Every row gives one point. Each copy is the shape, with its points in the same order, stretched, turned, moved and blurred by noise. Say if it was mirrored as well.

Shape:
0.092	0.065	0.000
-0.044	-0.068	0.021
0.000	-0.003	0.047
0.025	-0.032	-0.052
0.023	-0.042	0.019
-0.045	0.055	0.008
Copy 1 (6 x 3):
0.077	-0.062	0.036
-0.010	0.085	0.019
0.039	0.036	0.066
0.006	0.016	-0.037
0.055	0.037	0.009
-0.033	0.002	0.097
Copy 1 is: mirrored
Copy 2:
0.067	0.075	-0.016
-0.033	-0.068	-0.017
-0.026	0.007	-0.039
0.050	-0.044	0.022
0.019	-0.035	-0.037
-0.043	0.046	0.035
Copy 2 is: mirrored
Copy 3 (6 x 3):
0.080	0.054	0.038
-0.046	-0.033	-0.033
-0.016	0.007	0.025
0.036	0.002	-0.061
0.012	-0.030	0.001
-0.031	0.080	-0.006
Copy 3 is: only turned

Shape, 9 rows:
-0.018	-0.016	0.003	-0.030
0.054	0.075	0.077	0.006
-0.063	0.046	-0.004	-0.075
-0.040	-0.048	0.070	0.059
-0.032	0.037	0.022	0.050
0.047	0.004	-0.005	-0.011
0.031	0.036	0.011	0.017
0.034	0.035	0.023	0.041
0.054	-0.013	-0.027	0.023
Copy 1:
-0.053	-0.001	0.008	-0.001
0.033	0.058	-0.042	0.094
-0.045	0.076	0.066	-0.038
-0.076	-0.083	0.019	0.090
0.017	-0.024	0.044	0.049
0.008	0.001	-0.050	0.003
0.034	0.004	-0.021	0.032
0.043	-0.017	-0.018	0.052
0.030	-0.047	-0.060	-0.001
Copy 1 is: mirrored
Copy 2:
-0.004	0.036	0.007	0.009
0.075	-0.051	0.089	-0.032
0.033	0.098	-0.016	-0.069
-0.087	-0.041	0.054	-0.012
-0.012	-0.048	0.015	-0.062
0.040	-0.010	0.017	0.035
0.038	-0.040	0.024	-0.008
0.025	-0.070	0.033	-0.016
0.019	-0.045	-0.004	0.052
Copy 2 is: mirrored

Shape:
-0.010	0.051	0.030	0.012
-0.054	-0.076	0.049	0.047
-0.090	-0.010	0.009	-0.026
0.011	-0.011	-0.033	0.025
-0.058	-0.075	0.032	-0.044
0.050	-0.030	-0.038	0.008
-0.005	0.076	-0.025	-0.013
0.029	0.018	0.050	0.007
0.004	-0.025	-0.041	-0.010
Copy 1:
-0.006	0.041	0.020	-0.021
-0.086	-0.042	0.086	0.003
-0.070	-0.033	0.028	-0.077
-0.015	-0.036	-0.005	0.022
-0.044	-0.083	0.083	-0.065
0.023	-0.059	0.003	0.037
0.008	0.030	-0.036	-0.032
0.023	0.022	0.053	-0.001
-0.007	-0.061	-0.002	-0.001
Copy 1 is: only turned
Copy 2:
0.020	0.017	0.039	0.014
-0.071	-0.104	0.025	-0.034
-0.093	0.007	0.038	-0.022
-0.001	-0.022	-0.052	0.014
-0.093	-0.038	0.015	-0.082
0.024	-0.014	-0.079	-0.020
0.022	0.065	-0.003	0.033
0.054	-0.015	0.017	-0.032
-0.019	0.001	-0.052	-0.021
Copy 2 is: only turned
Copy 3 (9 x 4):
-0.049	0.056	-0.022	0.039
-0.059	-0.037	0.082	0.039
-0.100	-0.054	-0.009	0.009
0.025	-0.015	0.003	0.041
-0.079	-0.057	0.062	-0.041
0.069	-0.005	0.017	0.003
-0.019	0.031	-0.074	0.037
-0.024	0.079	0.018	0.011
0.024	-0.047	-0.005	0.006
Copy 3 is: only turned

Shape (11 x 6):
0.018	-0.030	0.005	0.033	-0.038	0.056
-0.040	0.072	-0.079	0.021	-0.028	0.079
0.064	0.015	0.005	-0.018	-0.037	-0.044
-0.037	-0.061	-0.019	0.006	0.005	0.073
-0.037	0.003	-0.053	0.061	-0.009	0.013
-0.036	0.018	-0.046	-0.054	0.057	-0.005
0.014	0.061	-0.020	0.056	0.035	-0.015
-0.037	0.063	0.040	-0.058	0.020	0.005
0.016	-0.019	0.062	-0.051	0.013	0.089
0.086	-0.059	0.050	-0.020	-0.032	-0.020
-0.016	-0.011	-0.007	-0.042	0.047	0.042
Copy 1:
-0.006	-0.045	0.003	0.027	-0.029	0.052
-0.103	0.061	-0.017	0.010	0.035	0.050
0.082	0.004	-0.046	-0.014	-0.017	0.010
-0.075	-0.074	0.000	0.008	0.011	0.030
-0.060	-0.006	-0.044	0.041	-0.003	0.001
-0.046	-0.010	-0.046	-0.051	0.076	-0.034
0.006	0.027	-0.022	0.063	0.038	-0.030
-0.019	0.033	0.010	-0.066	0.020	-0.040
-0.008	-0.060	0.064	-0.049	0.014	0.027
0.106	-0.073	-0.016	-0.009	-0.038	0.018
-0.038	-0.044	0.000	-0.045	0.060	-0.006
Copy 1 is: only turned
Copy 2, 11 rows:
0.009	-0.040	-0.038	0.030	-0.020	0.043
-0.039	0.081	-0.111	0.028	-0.054	0.054
0.003	-0.018	-0.006	-0.007	-0.068	-0.081
0.007	-0.023	-0.054	-0.004	0.045	0.081
-0.040	0.005	-0.068	0.043	0.009	0.012
-0.002	0.069	-0.047	-0.063	0.037	-0.033
0.014	0.049	-0.035	0.071	-0.007	-0.053
0.005	0.096	0.041	-0.045	-0.021	0.003
0.083	0.017	0.022	-0.042	-0.010	0.070
0.043	-0.073	0.022	-0.022	-0.039	-0.043
0.031	0.032	-0.023	-0.041	0.036	0.025
Copy 2 is: only turned

Shape:
-0.060	0.029	-0.018	0.028	0.024	-0.019	0.020	-0.075
0.055	0.003	0.032	-0.007	-0.009	0.077	0.030	0.064
-0.088	-0.030	-0.031	-0.026	-0.062	-0.016	-0.046	-0.019
0.018	-0.068	0.037	-0.039	-0.023	-0.018	-0.002	0.081
-0.005	0.059	-0.012	-0.021	0.006	-0.068	-0.032	-0.011
-0.010	-0.037	0.015	0.014	0.028	-0.001	0.068	-0.004
0.009	-0.014	0.025	-0.012	-0.027	0.020	0.062	-0.013
0.035	-0.054	0.031	0.061	-0.009	0.043	0.019	-0.050
-0.015	0.026	-0.038	-0.005	-0.018	0.042	-0.030	0.034
-0.054	-0.036	-0.095	-0.012	-0.036	-0.049	0.007	-0.068
-0.009	-0.072	0.005	0.034	0.057	-0.010	-0.107	0.099
0.008	-0.002	0.041	0.086	-0.056	-0.011	0.047	0.015
Copy 1:
-0.017	0.040	0.052	-0.017	0.054	-0.029	0.040	-0.098
-0.013	-0.032	-0.012	0.021	-0.046	0.095	-0.035	0.038
-0.116	0.054	0.066	-0.032	-0.033	-0.057	0.039	-0.055
-0.040	-0.045	0.059	-0.010	-0.065	0.012	-0.011	0.053
0.022	0.080	0.057	-0.004	-0.010	-0.053	-0.028	-0.018
0.016	-0.052	0.029	-0.032	0.019	0.015	0.037	-0.009
-0.005	-0.026	0.044	-0.006	-0.030	0.065	0.021	-0.025
-0.002	-0.089	0.000	0.063	-0.008	0.032	0.030	-0.060
-0.060	0.060	-0.033	0.010	-0.036	0.016	-0.005	-0.012
-0.023	0.055	0.047	-0.058	-0.033	-0.080	0.095	-0.096
-0.062	-0.030	-0.056	0.052	0.020	-0.088	-0.043	0.070
0.016	-0.026	0.033	0.074	0.017	0.059	0.084	0.017
Copy 1 is: only turned
Copy 2, 12 rows:
-0.005	-0.034	0.026	-0.038	0.005	0.002	0.021	-0.075
0.031	-0.042	0.008	0.064	-0.003	0.035	0.059	0.081
0.025	0.048	0.014	-0.076	-0.062	0.042	-0.054	0.017
0.039	0.060	0.062	0.002	0.011	0.001	-0.005	0.113
-0.049	-0.002	0.019	-0.036	0.032	-0.052	-0.056	-0.014
0.049	-0.008	0.054	-0.022	0.028	0.007	0.061	0.006
0.039	-0.034	0.022	-0.030	-0.022	-0.005	0.054	0.036
0.123	-0.066	0.044	0.012	-0.021	0.008	0.037	-0.022
-0.007	0.003	-0.016	0.028	-0.013	0.054	-0.005	0.023
0.060	0.019	-0.019	-0.119	-0.010	0.006	-0.039	-0.024
0.027	0.075	0.071	0.077	0.067	0.063	-0.072	0.021
0.066	-0.003	0.031	0.032	-0.075	-0.048	0.044	0.007
Copy 2 is: mirrored
Copy 3, 12 rows:
-0.042	-0.020	0.009	0.035	-0.023	-0.008	-0.060	-0.058
0.023	0.017	-0.030	0.009	0.051	0.078	0.077	-0.027
0.002	0.031	0.052	-0.016	-0.107	-0.004	-0.024	0.020
0.033	0.012	0.007	-0.075	0.027	0.027	0.049	0.058
-0.009	0.055	0.006	-0.056	0.022	-0.014	-0.067	-0.037
-0.022	-0.060	-0.024	0.008	0.019	0.005	0.024	-0.015
0.022	-0.035	-0.006	-0.004	0.010	0.019	0.042	-0.053
0.056	-0.068	-0.025	0.047	0.027	0.035	-0.006	-0.009
-0.011	0.069	-0.011	0.024	-0.034	0.034	0.010	-0.007
-0.004	-0.008	-0.014	-0.005	-0.111	-0.061	-0.041	-0.013
-0.008	0.055	-0.001	-0.024	0.029	0.047	-0.034	0.149
0.045	0.002	0.041	0.040	0.049	-0.039	0.028	-0.003
Copy 3 is: only turned
Copy 4 (12 x 8):
0.036	-0.019	0.068	-0.062	-0.018	0.001	0.001	-0.047
0.025	0.033	-0.006	0.077	0.004	0.001	0.014	0.091
-0.052	-0.013	-0.012	-0.014	-0.059	0.058	0.000	-0.090
-0.065	-0.009	-0.040	0.009	-0.026	0.020	-0.003	0.068
0.002	0.024	-0.020	-0.042	0.000	-0.068	-0.039	-0.021
0.030	-0.040	0.056	-0.029	-0.009	0.024	0.001	0.045
0.030	-0.004	0.014	-0.012	-0.017	0.015	0.036	0.039
0.019	-0.042	0.031	0.047	0.076	0.052	0.029	0.002
0.008	0.022	-0.018	0.045	-0.021	0.019	-0.042	-0.005
0.009	-0.079	-0.025	-0.043	-0.073	0.046	-0.002	-0.097
-0.093	-0.018	-0.010	0.063	0.056	0.020	-0.125	0.014
-0.004	-0.044	0.058	0.052	0.003	-0.029	0.046	0.014
Copy 4 is: mirrored

Shape, 15 rows:
0.021	-0.024	-0.047	-0.026	-0.080	0.016	0.068	0.001	-0.015
-0.009	0.026	0.045	-0.043	-0.094	0.016	0.049	-0.001	-0.045
0.002	0.021	-0.015	-0.030	-0.037	0.014	-0.014	0.084	0.014
0.090	-0.040	-0.014	0.018	-0.032	-0.041	-0.070	-0.013	0.068
0.034	-0.034	0.004	-0.018	0.019	-0.031	-0.038	-0.122	-0.039
-0.031	0.070	-0.021	-0.137	0.010	0.049	-0.007	0.026	0.034
-0.009	0.007	0.017	-0.037	-0.073	-0.007	0.052	-0.071	-0.047
0.101	-0.061	0.022	0.011	0.027	-0.041	-0.013	-0.087	0.006
-0.023	-0.037	0.025	-0.022	-0.047	-0.001	0.066	0.007	-0.034
-0.011	-0.034	0.035	0.011	0.043	-0.045	0.025	-0.057	-0.039
-0.030	0.017	-0.022	-0.079	-0.069	0.024	0.076	-0.060	0.015
-0.035	0.037	0.017	-0.033	-0.047	0.089	0.021	0.034	0.081
0.080	0.023	0.005	-0.023	0.011	-0.005	0.040	-0.071	-0.043
-0.046	0.095	-0.035	-0.030	-0.020	0.019	0.012	0.023	0.041
0.014	-0.024	-0.006	0.001	0.021	0.031	-0.013	-0.088	-0.068
Copy 1:
-0.044	-0.036	-0.053	-0.031	-0.021	-0.013	0.006	-0.069	-0.079
-0.003	0.020	-0.039	-0.014	-0.063	-0.028	0.004	-0.012	-0.111
0.011	-0.026	-0.076	-0.003	0.008	0.061	0.029	0.006	-0.054
0.070	-0.043	-0.080	-0.078	0.023	0.013	-0.040	-0.020	0.052
-0.017	-0.024	0.062	-0.065	-0.041	-0.042	-0.076	-0.003	0.002
-0.073	0.050	-0.011	-0.037	-0.033	0.081	0.022	0.025	-0.059
-0.039	0.015	-0.002	-0.030	-0.062	-0.058	-0.037	-0.027	-0.088
0.027	-0.050	0.014	-0.098	-0.012	-0.062	-0.021	-0.012	0.057
-0.051	-0.053	-0.043	-0.022	-0.058	-0.036	0.021	0.002	-0.072
-0.049	-0.050	0.027	-0.023	-0.031	-0.067	-0.014	0.039	-0.002
-0.099	0.034	-0.028	-0.037	-0.062	-0.025	-0.021	-0.043	-0.076
-0.038	0.036	-0.092	0.009	-0.057	0.053	0.043	-0.020	-0.003
-0.001	0.020	0.048	-0.060	-0.001	-0.055	0.009	-0.038	-0.021
-0.054	0.062	-0.047	0.038	0.019	0.036	0.001	-0.004	-0.043
-0.032	-0.029	0.074	-0.012	-0.045	-0.017	-0.033	-0.028	-0.015
Copy 1 is: only turned
Copy 2, 15 rows:
0.010	-0.056	0.006	-0.016	-0.045	0.064	0.047	0.032	-0.001
-0.004	0.016	-0.017	-0.005	-0.064	0.066	-0.004	0.047	0.053
0.009	-0.044	-0.069	-0.002	-0.007	-0.008	0.013	0.022	0.017
-0.044	-0.078	0.023	0.058	0.071	-0.020	0.038	-0.039	0.031
0.010	0.033	0.079	0.025	0.065	0.060	-0.014	-0.046	0.000
0.082	-0.054	-0.062	-0.064	0.027	0.060	-0.061	0.026	0.006
-0.005	0.021	0.045	-0.020	-0.042	0.081	-0.003	0.014	0.020
-0.042	-0.016	0.081	0.051	0.073	0.016	0.000	0.005	-0.004
-0.043	-0.002	-0.010	0.006	-0.060	0.076	-0.020	0.050	-0.018
-0.041	0.048	0.039	0.001	0.015	0.033	-0.035	0.010	-0.048
0.034	-0.041	0.029	-0.067	-0.052	0.102	-0.016	0.012	0.006
0.023	-0.075	-0.028	0.008	-0.046	0.006	-0.072	0.014	0.042
0.028	0.019	0.070	-0.013	0.026	0.026	0.010	0.047	0.005
0.048	-0.032	-0.035	-0.077	-0.023	-0.015	-0.022	-0.005	0.014
0.036	0.037	0.067	0.049	0.013	0.042	-0.028	-0.014	-0.017
Copy 2 is: mirrored
